Each row is a point. Examples show where two turns around zero, p and q, send a point. Write where each new point lands after one turn and then the other. Backwards means that the second turn is done in reverse. Each puzzle has new turns, and all numbers are rounded.

Turn p:
14, 19 => 24, -2
30, 29 => 40, -11
-15, -34 => -37, -5
-28, -14 => -26, 17
Turn q:
28, -35 => 43, -14
-10, 32 => -26, 21
-18, 4 => -17, -6
Where do these land?
p, then q: 4, -27 => -8, -26
q, then p: 36, -3 => 31, -18
p, then q: 1, 0 => 1, 0
p, then q: -41, 30 => -24, 45

Turn p:
-13, -25, -5 => 14, 1, 25
-17, -29, 19 => -3, 14, 36
-23, 20, 6 => -22, -21, 4
27, 32, -6 => -6, -1, -42
25, 1, -14 => 17, 8, -22
Turn q:
24, 24, 17 => 14, 1, 35
-18, -17, 22 => -31, -12, 0
-3, 8, -43 => 25, 23, -28
13, -23, -10 => 11, -21, -15
-15, 8, 14 => -18, 9, 9
Where do these land?
q, then p: 8, 18, 20 => -24, 14, 5
p, then q: 0, 18, -24 => 12, -16, -22
p, then q: 8, -16, 11 => 2, 11, 18
p, then q: -9, -34, 18 => -13, 4, 37
p, then q: 3, -3, -48 => 32, -35, -7
q, then p: -10, 17, 23 => -28, -3, 11

Turn p:
4, -8, 30 => 14, -16, 23
-22, -5, 13 => 24, 7, 5
14, -7, -21 => -25, 9, -1
28, -19, -23 => -38, 9, 11
-31, 32, 12 => 36, -8, -28
7, 7, -11 => -11, -1, -9
Turn q:
-20, -18, -18 => -26, -6, 19
-15, -21, -5 => -15, -14, 16
7, -4, -12 => -12, 0, -8
-14, 6, 4 => 5, 6, 14
-6, 29, 1 => 13, 26, 3
48, 9, 30 => 35, -12, -44
Where do these land?
p, then q backwards: 9, 1, -10 => 2, -5, -12
q, then p: 19, 18, 19 => -31, -7, -6
q, then p: -34, -1, -31 => 44, -10, -7
q, then p backwards: 5, -19, 22 => 6, 17, 24

Turn p:
0, -24, -34, -13 => 25, 31, -8, 15
-24, 7, -5, -32 => -14, 32, -7, -20
9, 13, 44, 21 => -17, -42, 21, -12
7, 16, -29, 20 => 2, -9, -31, 22
9, 2, -6, -16 => -8, 14, 4, 10
-1, -14, 30, 20 => 11, -27, 20, -15
Turn q:
31, 3, -11, 48 => -29, 23, 0, 45
-9, 12, 16, -5 => 20, 3, 10, -3
18, 33, -4, -17 => 7, -28, 25, 16
-37, -28, 18, -17 => 18, 13, -17, -45
0, -19, 2, -20 => -9, -6, 1, -26
-2, -2, -21, 11 => -8, -5, -18, 12
Where do these land?
q, then p: -5, -1, -17, -6 => 16, 9, -3, 3
q, then p: -10, 40, 6, -9 => 11, -21, 27, 22
p, then q: -32, -1, -24, 7 => -15, -36, -2, 11
p, then q: 44, 23, -1, -4 => 14, 38, -27, 10
p, then q backwards: 8, -36, 26, -10 => 11, 18, 37, -17
p, then q: -4, -5, -15, -13 => 6, -9, 5, 17
q, then p: -1, -20, 25, 35 => -38, -10, -27, -1

Turn p:
-7, -5, -16, 31 => -26, 14, 0, -20
-2, 31, -17, -37 => 42, -19, -14, -17
17, 0, -3, -10 => 6, -4, -17, 9
-3, 3, 17, 6 => 3, 11, 13, 8
-9, -31, -1, 19 => -36, -4, 11, 3
20, -9, 31, -10 => 7, 4, 1, 38
-17, 10, -10, 2 => 4, -2, 8, -20
Turn q:
12, -9, -6, -2 => 1, -4, 9, 13
12, 14, 32, 24 => 3, 44, -4, -2
1, 29, -10, 12 => 28, 5, -14, -7
-5, -24, 4, -31 => -25, -19, 24, -5
-19, -11, -19, -3 => -8, -25, -13, 1
Where do these land?
q, then p: -10, -3, -10, 16 => -12, -3, -10, -15
q, then p: 36, 14, 2, -9 => 12, 28, -4, 25
q, then p backwards: -5, -22, -5, 5 => 9, -22, 1, 0
q, then p: -48, 5, -8, 2 => -8, -44, -11, -16
q, then p backwards: -5, -17, -18, 11 => 16, -18, 0, -13
q, then p: 10, 15, 17, -26 => 25, -2, 8, 25
q, then p: 23, 8, 22, 0 => 25, 21, 4, 5

Turn p:
10, 9, 33, -11, 10, 5 => 16, -2, 31, -2, -17, 1
-4, 16, 13, 0, 19, 27 => 9, -12, 30, -8, 16, 6
-4, 17, -2, -8, 15, -11 => -9, -7, 12, 19, -1, 8
-20, -17, -21, 21, -41, -22 => -14, -12, -56, -7, -9, -11
30, 17, 2, 4, 11, 11 => 25, 8, 16, 17, 13, -5
8, 5, 0, -26, 3, 16 => 10, 12, 13, -2, 3, 25
-19, -46, -25, 21, -17, -26 => -37, 13, -47, -15, -5, -24
Turn q:
12, 17, 22, -4, 16, -13 => 5, 13, 2, -32, -9, 10
-24, -3, 1, 18, -1, -8 => 6, 17, -13, 15, 14, 9
-12, -17, 18, 17, -11, 25 => 18, 19, 11, 23, 3, -22
-15, 10, -3, -21, 27, -3 => 14, -10, -2, -4, -16, 31
-21, -48, 9, 16, -40, 3 => -15, 29, -7, 51, -1, -31
46, 2, -16, -16, 14, 3 => -22, -28, 28, -27, -5, -1
21, 35, -9, -18, -19, -3 => -4, -28, -20, -32, -3, -16
-9, 4, -22, 7, 13, -4 => -1, -11, -2, 6, 16, 20
Where do these land?
q, then p backwards: 7, -26, 13, 1, -9, -38 => -6, -33, -16, -18, 14, -24
q, then p: -14, 12, -27, -4, 20, 15 => 7, 26, 8, -22, 14, -16
p, then q: -11, -5, -6, 12, 12, 28 => 5, 1, 12, -4, -22, 24
p, then q: -6, -3, 39, -20, -10, -10 => -6, 2, -14, 5, -17, -40
p, then q: 20, -21, 29, -26, -26, -6 => -6, -24, -21, -19, -5, -40
p, then q backwards: -14, 25, -41, 39, -2, 5 => -11, 14, -48, 24, -29, 3
p, then q: 18, 19, -5, 15, 19, 4 => -3, 24, 15, -15, 12, 11
p, then q: 0, -1, -2, -17, -5, 2 => 11, -10, 2, 0, 1, -10

Turn p:
-12, -16, 8, 10, 11, 25 => 30, -6, 12, -1, 10, -10
-26, -20, -9, -2, 30, 24 => 40, 6, 17, -17, -10, -18
8, 7, 4, 10, -3, -28 => -17, 3, -5, -5, 5, 25
32, 0, -17, 1, -11, -14 => -20, 9, 1, 26, -13, 18
4, 6, 18, -12, 6, -7 => 0, -14, -18, -7, -4, 6
-2, 4, -5, -9, -35, -6 => -33, -7, 7, 6, 3, -13
-5, 18, 2, 2, 1, 5 => -1, 8, -13, -3, 9, -7
Turn q:
11, -8, 6, -4, 3, -10 => 8, -1, 10, -5, 2, -13
-6, -26, 4, 22, -48, -10 => 11, -5, -6, 32, -46, -16
-10, -2, -4, -26, 20, 2 => -2, -17, -10, -17, 23, 0
-5, 7, -16, 17, 4, -13 => -16, 3, 6, -12, -18, 7
13, -12, 14, 19, -6, 9 => 19, 21, 0, 9, -10, -4
-5, 26, -3, -44, 14, -15 => -26, -27, 11, -8, 38, -5
10, 2, -14, 2, -4, 19 => 11, 0, 3, 5, 0, 23
-3, 13, 7, 12, 8, 6 => -9, 18, -3, -1, 4, 5
-4, 0, 7, 2, 9, 13 => 4, 10, -11, -2, 8, 4
Where do these land?
q, then p: -12, -13, 8, -10, 20, 8 => 1, 13, -2, 0, -28, 2
q, then p backwards: -13, 10, -39, 21, 4, 15 => 17, -3, 2, -4, 16, -44
q, then p: 31, 0, -1, -9, -14, 7 => 15, -14, -9, 15, 14, 19
q, then p: -4, 16, 20, 7, 10, -10 => -5, 10, -13, -24, 4, 1
q, then p: 5, -19, 5, -7, -39, 8 => -4, 3, 21, 24, 17, 26
q, then p: 0, -2, -4, 10, 19, -11 => -11, -8, -11, -7, -11, -11
p, then q: -6, 8, 9, -12, 0, -16 => 1, -21, -10, 0, 1, 4

Turn p:
8, 6, 11, -16, -13, -18, 23, 9 => 13, -16, 9, 6, -15, 10, 7, 25
14, -11, 7, -11, 21, -11, 19, -28 => -22, -27, -9, -10, -9, -18, -5, 19
-15, -22, -26, 7, -3, 8, 25, 33 => 9, 1, 20, 13, -12, -14, 41, -24
-7, 27, 8, 40, -17, -1, -29, -26 => -5, 40, -24, 12, -6, 12, -41, -6
-5, 3, 5, -23, -6, 2, -6, -32 => 3, -8, -30, -23, 0, 3, -6, 11
19, -2, 4, 4, -9, 17, -6, 2 => -3, 15, -1, 5, 18, -3, 5, 14
1, 11, -21, -14, 17, 5, 23, 25 => 0, -4, 35, -19, -10, -2, 22, -3
2, -20, -30, -9, 6, -13, -6, 43 => -7, -14, 27, 10, 10, 19, 35, -26
-17, 9, 41, 22, 5, 11, -43, -25 => 11, 14, -26, 4, 26, -7, -58, -10
Turn q:
3, 1, 6, -18, 27, 18, 13, -1 => -17, -17, -12, 8, 16, -22, 5, 7
-2, 1, -18, -2, -31, -7, 10, 30 => 18, -17, 10, -22, -20, 6, 4, -26
1, -7, -18, -15, 10, -27, 8, -25 => -11, 9, 29, -13, 2, -18, -17, 18
17, 26, 27, -32, 29, -6, -6, -26 => -12, -2, 11, 50, 13, -29, -14, 18
-15, -5, -24, -19, 14, -22, -33, -15 => 15, 31, 3, -12, -1, -31, -27, 13
8, -29, 0, 19, -24, -5, -1, 28 => 29, -7, 2, -23, -5, 26, 23, -1
-19, 6, 39, -2, 7, 24, 5, -27 => -26, -8, -29, 30, 0, 14, -15, 21
12, 4, -12, 20, -17, 18, -6, 1 => -4, 14, -5, -2, -16, 11, 24, -14
-7, 3, 1, 48, -15, 6, 10, 34 => 8, -2, -10, -15, 10, 43, 16, -36
Where do these land?
p, then q: -20, -3, 22, -15, 17, -43, -4, -27 => 26, 22, -16, -29, -24, -6, 16, 30
p, then q: -18, 28, -23, 14, 18, 17, 8, 2 => -3, -5, 10, 32, -25, -4, -26, 4
p, then q: 12, 6, -1, -46, -15, 26, 9, -17 => 7, -39, 11, -14, 6, -38, 10, -12
p, then q: -4, -27, 10, 14, 8, 15, -11, 20 => -12, 17, 15, 5, 30, 9, -5, 11
q, then p backwards: 12, 24, 22, -12, -20, -29, -3, -2 => -8, 7, 20, 20, 1, -25, 8, 31
q, then p: 28, -16, -21, 20, -39, 27, 29, 11 => 35, -8, -21, -8, -23, -29, 34, 27
p, then q backwards: 2, 0, 8, -7, 7, 10, -24, -14 => -22, -4, -1, 7, 21, -1, 3, 5
p, then q: 0, 5, -2, 18, -5, 10, 19, 24 => -2, -7, 14, 22, 4, 24, -1, -8
q, then p: 2, 1, -7, 9, 32, 16, -5, -11 => -5, -5, 18, -15, -23, 3, -9, -19
q, then p: 8, -5, -26, -11, 32, -23, 6, 22 => -15, -44, 7, -9, 3, 4, -21, 12
q, then p: -22, -13, 17, 16, -34, -25, -24, -8 => 6, 40, 5, -6, 37, 12, 8, 19
